Each row is a point. Any point is a mix of the corners, with weights that add up to 1. It lies inside the corners' shape when no weight is negative. Say inside or outside, and name the corners with a negative weight.

Corners:
(1): [-25  20 -40]
(2): [-4 28 49]
(3): [-21 -55 -60]
(4): [38 12 25]
Points:
[ -7 -39 -30] -> outside (1)
[-4 21 21] -> inside
[-8  5  2] -> inside
[26  3 11] -> inside
[-16 -15 -29] -> inside
[-14 -43 -47] -> inside

Corners:
(1): [ 50 -25  10 -23 -21  13   9  39  16]
(2): [ 58 -19 -17 -42  13  -9 -24  44  17]
(3): [-13  -5 -15 -34 -17 -16   6 -14 -41]
(4): [-48  34  14   4  25  13 -21 -47   6]
(5): [-26  47  60 -33  -4 -42  46 -32 -36]
(6): [ 13  14  11   1 -11  -8 -51 -14  -9]
(7): [ 44   7 -41 -14 -25   8 -24   6  48]
(8): [-11  14 -23 -16 -35  16 -16  54  13]
(9): [ -7  11  -6  51  34   3 -19 -29  -7]
(10): [-24  -9 -13  24  -8 -21 -37  -8  40]
Points:
[ 15   5   0   9   9  -4 -31 -14  23] -> outside (3, 8)
[  2  14  20 -31 -45 -16  18   1  -4] -> outside (2, 4, 9)
[ 21  -4  -8  -2   2 -20 -37  -4   9] -> outside (1, 4, 8)
[ 35 -10  -2 -48 -40 -13  11  34   1] -> outside (4, 9)
[  4  12  -4 -17  -6   7  -9  11   2] -> outside (10)
[ 13   5   0 -20  -8  -2 -17  11   8] -> outside (9)
[ 15   1   0 -22  -3  -4   1 -11 -15] -> outside (8, 10)

Corners:
(1): [ 23  25 -11   1  -8 -32 -32 -24  18   3 -16  39  29 -12 -48 -32  19 -38
 -29 -31]
(2): [  3  -3  -5  34 -24 -16   6  -5  23 -23  18 -37  22  12 -33   7 -33   2
  35  13]
(3): [ 19   5  25  33 -33 -38 -30  -5 -17  16 -27 -18   2   5  -6  28 -30  10
 -20 -19]
(4): [ 13   3  53 -25  32 -32  20  -3 -42  -9 -10  -1   7 -22 -10   0 -46 -28
 -12 -14]
(5): [-13 -14   7  31  31 -21  36   4   0 -36  -6  24 -29 -13  -8 -11   5 -32
  25 -37]
(6): [  1  23  -2   5 -24 -19  -9 -19  -7  16   1  31 -20 -15  20  39 -36   8
  17  -9]
(7): [-35   4   3   1   2 -19  -9   8  19 -34  37   8 -16  -2  29 -48  22  -7
  23   3]
(8): [-17 -12  48 -14 -31  -7   8  42 -60 -16  21 -19   8   8 -11  19 -33 -19
   4  10]
(9): [  8  35  33   1  22  -2 -17   8  22   5 -18   8  24   7 -47  22   3   5
 -24  -9]
(10): [-29 -22   7  24 -13   1 -10  17  28  25  36   0 -23  30  31  -1   2 -13
   2  -9]
(11): [-51 -45  48 -14  21   6  35 -29  16  10  24 -38 -18 -22  33  50 -10  37
  -1  26]
(12): [ -3  21  27  14  31   9 -30  17  14  25  31  22 -12  17 -16 -36  18   5
   4   0]
(13): [  2  26  32 -12   8 -18  26 -11  40  14 -11   2  -6  -9 -29 -26  30  14
 -47  -2]
(14): [-33 -22  23 -22  -2 -27   1  18 -33  15 -30 -34  -2   7  -6 -25 -17   7
  17  19]
(15): [ 16 -24  17  -1  45   6  35 -26  11 -41 -38  -7 -16 -27 -24 -12  15 -26
 -25  13]
(16): [-35  21   3  50  21   5  39  -5  21 -30 -19  30  -6   0  13 -39  25 -39
   9   3]
(17): [-36 -35  -6  16  36 -16  26  27 -13  -4  -1   1  19  24 -17 -25 -26  22
 -39  21]
(18): [ 18  10  -8  21   0  10  14 -32  -3 -13 -23  33  16  17  -9 -31   8 -14
  13 -40]
(19): [ -1  16 -13  48   9   1 -12  38  18  15  31 -43  29  10 -17 -15 -11   3
  31 -12]
(20): [  8   2  14 -18 -13 -23   1 -18 -56 -12   7   0   7  21   7  37  22 -14
  29   2]
(21): [-38  16   3   4  47 -13  18 -26  -9 -19  16  23 -37  -4 -16  40 -17   8
 -31 -28]
Points:
[-10 -14  13   9  11 -12  13 -10  -5 -15 -11   5 -13 -10  -3  -5 -13 -13
  -5  -3] -> outside (9, 13, 19, 20)
[-13   0  14   9   3 -12   8  -1   3  -3  -1  -3   1  -4  -7   0 -10  -4
  -4  -4] -> outside (12, 20)
[-14   0  16  -3   3 -20  -4  10  -3   4  17  -3   3   3 -12   3 -13   1
  -2  -2] -> outside (3, 15, 16, 18)
[-12   1  16   9  12 -10   8   5  -1  -7   3  -3  -1   3  -5  -7  -6  -4
   2  -1] -> outside (1)
[-14 -13  12   2  -9 -17  20 -15 -11  -7 -11  -3 -11  -1   0  10  -9  -3
  -7  -1] -> outside (4, 7, 9, 12, 19)
